Each row is a point. Each copy is the shape, with its points in the same order, turned, moved and blurred by noise. Is it also mirrored, or only turned?
In the rows, zero is written as 128.

Shape, 7 rows:
[[ 85 121]
 [160 129]
 [161 167]
 [133 163]
 [153 142]
 [116  59]
 [ 60  82]]
Copy 1, 7 rows:
[[130  79]
 [150 153]
 [112 169]
 [104 140]
 [131 151]
 [199  88]
 [156  44]]
Copy 1 is: only turned
Copy 2, 7 rows:
[[130  82]
 [ 99 154]
 [136 173]
 [142 145]
 [116 153]
 [ 64  80]
 [109  40]]
Copy 2 is: mirrored

Shape (9 x 3):
[[117  56 140]
 [138  57  95]
 [181 165  85]
 [ 84 140 171]
 [132 165 156]
 [104 190 111]
 [100 138 175]
 [136 177 165]
 [107 112  96]]
Copy 1:
[[ 97 118 209]
 [ 85  68 195]
 [136  58 102]
 [116 179 141]
 [150 146 120]
 [110 131  79]
 [132 166 146]
 [160 150 109]
 [ 80 102 145]]
Copy 1 is: only turned
Copy 2:
[[ 91 146 149]
 [ 81 107 118]
 [184  42 135]
 [183 172 152]
 [198 123 166]
 [217 113 112]
 [179 159 165]
 [208 116 175]
 [141 115 101]]
Copy 2 is: only turned
Copy 3, 9 rows:
[[ 85 134 176]
 [121 170 180]
 [178 165  83]
 [104  70 120]
 [121 106  81]
 [174  84  92]
 [ 97  79 107]
 [127  97  63]
 [151 123 157]]
Copy 3 is: only turned
Copy 4, 9 rows:
[[119 156 192]
 [168 161 193]
 [208  86 112]
 [ 83 129 108]
 [121  88 103]
 [148 119  61]
 [ 87 114 116]
 [116  75  96]
 [155 160 131]]
Copy 4 is: mirrored

Shape:
[[160 156  89 127]
 [136 152 108 128]
 [ 82 157 137 181]
 [ 25 116 110 170]
 [133  88 154 151]
 [150 122 159 145]
 [120 116 163 165]
 [166 158 106  41]
 [164  64 163 121]]
Copy 1:
[[129 136 188 123]
 [131 125 152 126]
 [171 106  91  90]
 [213 121  62 119]
 [101 178  99 111]
 [ 80 155 122  93]
 [117 151  98  98]
 [ 74 105 191 197]
 [ 71 199 112 144]]
Copy 1 is: only turned
Copy 2, 9 rows:
[[ 74 136 129 124]
 [ 88 127 144 147]
 [120  79 113 201]
 [145 129  97 249]
 [168 102 107 141]
 [140  95 131 127]
 [160  86 120 150]
 [ 84 169 206 108]
 [180 131 124  89]]
Copy 2 is: mirrored
Copy 3, 9 rows:
[[ 81 149 144 114]
 [ 99 129 141 120]
 [158  90 168  78]
 [195  95 112  53]
 [174 150 155 146]
 [140 134 174 154]
 [171 125 176 136]
 [ 51 123  96 181]
 [172 171 146 191]]
Copy 3 is: mirrored

Shape:
[[151 146 114 107 146  93]
 [ 89 148 184 132 146  84]
 [106 147 122 169  73  86]
 [183  44 127 163 133 124]
 [117  89 172 153 149 170]
 [232  90  93 114  86  97]
 [136 135 199 142 138 116]
 [ 98 117 107  22 115 100]
 [ 89  82  95 132 148 123]
 [121 155 116 138  77 104]]
Copy 1 (10 x 6):
[[113 120 147 138  92 164]
 [120 121 172  80 161 185]
 [192 149 124 100 116 204]
 [203  87 155 171 124  99]
 [158 138 150 117 182  94]
 [177  89 109 222  81 158]
 [134 131 173 130 181 163]
 [ 78  79  60 101 108 157]
 [160 112 123  79 102 108]
 [162 154 109 120 113 196]]
Copy 1 is: mirrored
Copy 2 (10 x 6):
[[106 109 142 160 126 160]
 [180 115 156 152  79 113]
 [166 145 157  82  99 170]
 [ 45  92 177  76 102 101]
 [100 140 143 112  97  45]
 [ 43 100 207 100 158 186]
 [136 131 186 159  87  99]
 [155  59 117 143 197 130]
 [115  85  96  90 110 117]
 [150 150 158 106 132 170]]
Copy 2 is: only turned
Copy 3 (10 x 6):
[[152  98  81  87 133 128]
 [138 126  72 112 122 213]
 [148 117 157  94 163 182]
 [ 47 149 108  95 174  98]
 [ 80 151  89 173 154 153]
 [120 146 131  48 144  46]
 [108 150  90 131 102 176]
 [216 145  36  95 186 124]
 [116 105  74 125 215 143]
 [170 122 143 105 155 150]]
Copy 3 is: only turned
Copy 4, 10 rows:
[[117 150 151 120  96  91]
 [152  84 180 121  75 143]
 [185 143 211 102 140 121]
 [199 191  79 125 116 130]
 [161 111  97 128 134 177]
 [158 232 110  70 112  73]
 [163  87 129  93  92 135]
 [ 63 189 182 101  71 164]
 [141 172 151 171 124 166]
 [149 150 196  88 141 118]]
Copy 4 is: only turned

Shape (11 x 8):
[[118 160 148 106 160 132 105 147]
 [131 134 171  99 138 157 202 130]
 [168 153 127 135  94 154 114 179]
 [ 80  93  69 122 159 144 162 157]
 [ 54  65 125 174 166 164 187  65]
 [140 106 103 136 162 160 117 137]
 [140 191 145  67 118 121 114 162]
 [127 110 148  61 128 114  93 110]
 [ 75  83 107 117 201 220 143 214]
 [105 120  84 161  80 184 123  51]
 [ 98 130 115 129  61 114 101 174]]
Copy 1, 11 rows:
[[132  98  80 140 150 133 126 113]
 [ 90 104 104  88 124  78  72 132]
 [ 91 106 134 194 162 120 112 154]
 [148 173 116 103 148 171  62 152]
 [183 146 151  10 143 117  93 178]
 [136 126 138 122 189 148 102 128]
 [100 106  71 186 115 111 121  99]
 [107 144 106 122 131 130 163  78]
 [124 169  55  94 239 157  54 175]
 [191 163 199 125 145  77 130 155]
 [111 156 122 182 112 147 152 178]]
Copy 1 is: only turned
Copy 2:
[[125 152 138  85 134  93 143 135]
 [100 167 144 126  90 165 126 176]
 [ 87 167 102  63 143 159 163  99]
 [ 89 176 170 177 110  93 152  93]
 [185 182 181 233 111 153 131 123]
 [129 147 114 135 122 107 143  94]
 [ 88 149 126  49 145 109 167 166]
 [142 140 122  84  83  95 198 150]
 [ 94 225 161 142  98  66  70  67]
 [164 197  93 188 157 159 210 121]
 [107 193 164  74 133 140 224  95]]
Copy 2 is: mirrored

Shape, 13 rows:
[[ 73 155 149 111 154  95  62 126 207]
 [ 90 118 130 143  83  97 166 209  97]
 [147  73 111 102 168 105 126  98  84]
 [157 107 142 135  77 159  84 119  78]
 [112  90 151 103 168 144 145 139 108]
 [161 124 135 156 147 178 144  80 133]
 [147  81  72 179 122 145  99 151 112]
 [ 61 167  53 171 169 131 136 101 156]
 [113  79  87 145 121 171  87 121 110]
 [ 86 105  44 112 158  96 147  99 172]
 [139 177  95  43  66 102 162 164 109]
 [151 155  69 101 181  82 109  77 114]
 [154 182 147 172 173 203  56 169 139]]
Copy 1, 13 rows:
[[203 208 137 103 113 138 128 170 120]
 [129  62  68 132 125 181 135 155 167]
 [119 114  81  84 171  63 131 101 103]
 [ 66 116 123 169 143 116 132 129  85]
 [131 133  94 104 186 127 115  95 143]
 [ 83 150 153 116 123  90 127  68 149]
 [114  74 125 140 106  84  74 124 117]
 [190 123 166 115 103  61 135 141 209]
 [114 117 121 163 144  70  83 134 125]
 [191 140  78 102 102  43 125 126 176]
 [163 102  44 179 107 145 219  95 127]
 [176 123 126  86 123  40 186  99 100]
 [150 130 230 153 131 159  95  88  96]]
Copy 1 is: only turned
Copy 2:
[[179 104 116  66 116 131 166  51 100]
 [151 170 119 159  26 124 159 165 169]
 [147  94 143 152 168 184 120 177 157]
 [141 209 150 163 166 153 158 130 192]
 [113 112  96 112 132 138 123 163 157]
 [ 80 129 131 164 177 123 136 108 154]
 [ 94 163 198 159 119 158 187 147 138]
 [ 90  87  96 171  96 159 207  82  70]
 [116 163 154 136 156 172 201 154 143]
 [156  55 115 161 124 143 200 147  77]
 [213 199  84 189 107  99 114 161  96]
 [164  95 137 188 159 187 121 111  83]
 [ 58 211 149  92 126 143 118  54 105]]
Copy 2 is: mirrored

Shape (18 x 12):
[[158 187 128 116 130 152 118 133 148  95  83  86]
 [140 137 143 118 161 126 108 157 131 107 134 106]
 [167 124 105 117 108 133 111  79 103  97  84 166]
 [160 166 131 112 138 159 105 144  85  98 179 111]
 [159 123 140 118 162 130 143 126 132  90  89  89]
 [146 129 125 109 138 159 116 118 127 148  98 105]
 [160 115 134 122 149 110 178 140 132 173 120  91]
 [137 120 111 136 157 152 110 140 154  97 152  96]
 [135 131  91  93 131  85 122 150  90 131 132 100]
 [164 130  31 203 124 137 124 155 149 100 136 118]
 [ 88 128 130 105 127 146 160 107 153  99 102 101]
 [123 115 143 244 144 115 164 156 151 123 166 174]
 [ 99 162 124 179 163 151 113  98 128 103 114 132]
 [165 121 142 108  30   7 110 134 161 186  95  86]
 [162 148  97 104 133 123 183 133 166 171  92 163]
 [123 119  94 108 126  74 111 133 164  93  87 168]
 [ 75 120 124 132  97 130 103 158  99 122 100 142]
 [152 120 111 112 164 139 120  73 133 103  86  95]]
Copy 1, 18 rows:
[[131 102 148 119  83 159 131  99 110 140 219 123]
 [111 119 133 128 113 119 121 124 131 117 158 113]
 [128 180 213 123 121 131 142  76 128 178 176 136]
 [103 160 153 147 121 126 130 170 119 101 194 133]
 [107 111 154 154 101 123 113  76 106 142 176  99]
 [118 145 137 151  81 143 147 105 132 168 165 123]
 [115 103 148 179  92 131 127 136 130 186 135  63]
 [105 115 136 133 110 121 146 122  86 118 140 136]
 [101 112 186 161 126 145 157 132 176 126 149 102]
 [ 82 112 198  80 113 151 202 138  58 145 130 100]
 [156 114 162 169  83 166 115  79 107 131 131 134]
 [127 155 160  73 132 138 101 161  56 148  66  54]
 [104 153 144 101 121 187 101 103  88 141 137 137]
 [221  78 163 145 165 140 204 113 202 202 159  43]
 [138 103 200 127  52 135 118 135 140 217 136 103]
 [146 101 209  91 121 120 135  74 157 150 121 130]
 [147 170 165 117  96 171 151  97 162 102 116 102]
 [ 96 124 156 163 113 139 129  62 107 176 172 145]]
Copy 1 is: only turned
Copy 2:
[[131 101 132 135 145 165  58  81 128  59 152 122]
 [124 122 135 187 138 134 117 110 114  64 116 131]
 [ 94 140  93 106 173 136  99  82 115 116 181 156]
 [130 166 111 146 109 115  92  80  94  80  88 116]
 [ 84  96 131 161 153 138 100 101 108  72 155 109]
 [140 118 100 151 169 145 110  98 123  93 143 103]
 [146  52 122 160 137 139 135 101 101 132 121  90]
 [131 135 149 146 140 102 114 140 120  63 125 104]
 [116  91 106 134 162 128 125  88  97  84  75 154]
 [135 103 149  70 110  56 112 120 169  86 130 131]
 [105 101 117 128 141 189 106 159  91  77 150 121]
 [128 116 149 151  47  92 136 165 165 161 154 146]
 [ 99 156 133 143 119 152  82 145 175 108 137 136]
 [207  18 113 151 201 115  90 100  53 153 135 219]
 [149  69 139 108 139 176 159  70 129 122 169 129]
 [113  92 146 120 170 141 141 113 128  75 164 208]
 [141 120  50 144 130 153 124 151 135  86 127 184]
 [ 78 124 129 132 194 139  98 117 117  95 156 103]]
Copy 2 is: only turned

Shape:
[[120 134 189 159 108 157 116 190  51 113 154 146]
 [ 90 156 112  86 146  96 123 123 111 121  96 184]
 [ 78 121  84 127 172 114 165 144 147 128 152 133]
 [135  63 145 128 155 169 124 150 165 140 106 162]
 [139 127 161 127  99 164 125 121 165 124 140 102]
 [ 98  72 111 136  91 116 132 134 147 126 148 188]
 [ 95  78  63 171 140 131 147 166  73 142 122  85]
 [121 113  82  88 125  75  46 141 117 129  62 108]
 [114 114 101  79 146  98 182 160 156  94 139 101]
 [120 123 136  97  88 151 182 131 164 151 104 106]
 [208 186 140 155  64 102 125 142 119 127 162 165]
 [131 104 138 169  88  80 110  80 169 180 110 113]
 [110 131 136 140 141  99 176 151 187  80  92 110]
 [ 92 100 153  84 132  38 125 202 166 122  86 168]
 [104  93 126 148 143 106 168 200 117  79 139 105]
 [154  51 164 163 135 114 159 140 132  95 151 127]
 [ 75 105 138 115 130 129 131 130 131 117 152 117]]
Copy 1, 17 rows:
[[132  43 127 152 104  60  79 153  86 161 134 159]
 [122 111  96 112 104 115 156 157 114  68  78  92]
 [107 136 112 109 171 115 116 109 100  82 133  71]
 [ 74 162  84 148  96 119  52 141 128 114 134 144]
 [133 160 150 157  98  83 104 139 159 144 158 137]
 [112 152  63 111 128  71 115 154 100 114 156 130]
 [124 126 129 145 158 164 124 120  41 170 155 108]
 [155 121  94 210  93 164 170 178 131 108 118  67]
 [146 161 154 125 179 117  98 165 121  74 150  85]
 [142 180 173 105  90 107 119 148 130  98 174 134]
 [201 134 117  89  73  54  95 178 156 189 118 100]
 [187 171  84 146  88 130 144 100 164 129 162 145]
 [175 190 152 155 139  92  76 131 112  69  90 109]
 [164 134  69 163  93 108  82 189 106  18 138  87]
 [147 132 139 157 178  96  67 153  58 112 150 106]
 [152 155 100 153 163 100  52 155 110 137 143 174]
 [116 124 131 158 150 100 123 121 123 106 172 133]]
Copy 1 is: mirrored
Copy 2 (17 x 12):
[[ 88 123  75 155 119  94 159  67 216 171 148  93]
 [163  93 107 149  88 108 130 142 109 105 130  68]
 [178 136  59 117 111 107 106 156 106 178 142 119]
 [118  77 114  84 144  98  82  99 132 155 129 150]
 [ 96 155 141 118 150 113  93 139 169 167 122 121]
 [133 102  73 129  84  90  84 148 172 118 113 166]
 [124 177  49 133  86 121 147  93  98 172 163 174]
 [104 141 117 112 114 150 148 140  92  39 180 121]
 [135 141  56  91 115 152 108 177 109 168 104  94]
 [ 90 127 130 128  99 140  80 160 123 190 113 122]
 [131 134 151 123  90 147 182 158 249 145 102 121]
 [147 148 163 128  95 171  66 145 170 122 172 167]
 [137 155 104  52  86 127  79 143 133 169 134  72]
 [112  62  57  76  78 156  86 162 147 102 177  71]
 [121 152  21  84  91 125 118 108 150 178 139 102]
 [135 137  66  83 130 147  76  85 190 164 104 142]
 [127 147  70 146 137 101  80 138 138 151 144 111]]
Copy 2 is: mirrored
Copy 3 (17 x 12):
[[146 143 182 197 187 135 109 179 116  79 164 143]
 [136  84 129 119 151  65 189 118 107 113 175 137]
 [113  85 138 131 130 148 180 101 176 128 191 122]
 [ 66 172 123 169 113 111 138  83 139  92 159 138]
 [122 131  92 168 121 149  97 125 127 131 127 162]
 [ 98 147 114 141 182 141 147  72 106 127 200 134]
 [143 140 127 137 131 200 178 136 157  66 201  69]
 [162 145  94  82 137 113 218 107 100  71  99 123]
 [104  61 136 149 107 178 188  91 123 127 144 136]
 [ 90  84  68 157 104 154 126 123 107 101 161 162]
 [131  98 156  92 178 134  44 140  72 126 127 131]
 [ 89 164  53  76 145 149 131 150 117 147 149 132]
 [ 69  71 105 164 135 144 166 117 142 142 111 104]
 [ 49  99 136 122 190 118 227 105 101  94 119 165]
 [100 100 165 183 160 190 179 122 140 106 148  98]
 [ 69 167 157 172 133 176 139 124 105 151 152 105]
 [131 125 117 166 142 150 173 120 141 135 173 157]]
Copy 3 is: mirrored
Copy 4:
[[113 142  71  90 136  62  77 128 125 168 109  92]
 [110 137 179 119 137 140 152 166 171 160 114 147]
 [144 161 176 166 137 154 138 167  94 153 144  96]
 [145 136 178 136 183  67 133  97 103  97 144 117]
 [143 121  98 113 131 127 150  94  79 100 141 134]
 [173 183 164 129 140  88 142 132 105 165 161 159]
 [146 102 169 158 102 108  55 180  54 166 142 107]
 [101  49 176 109 175 123 138 175 102 171 127 202]
 [164 113 154 140 128 139 197 181  89 149 144  89]
 [136 127 142 110  82 110 175 137  88  82 157 126]
 [117 113  73 107 103 118 146  71 159 193 199 136]
 [135 119 131 113 149 148 113 130  96 101 223 199]
 [166 113 168  76 147 165 164 147  95 126 168  81]
 [108 136 181  67 195  91 195 203 127 162 173 122]
 [167 123 141 108 147 109 119 174  75 175 144  61]
 [209 121 115 125 172  87 115 132 108 131 177  97]
 [152 156 120 127 146 129 134 161  87 128 118 132]]
Copy 4 is: only turned
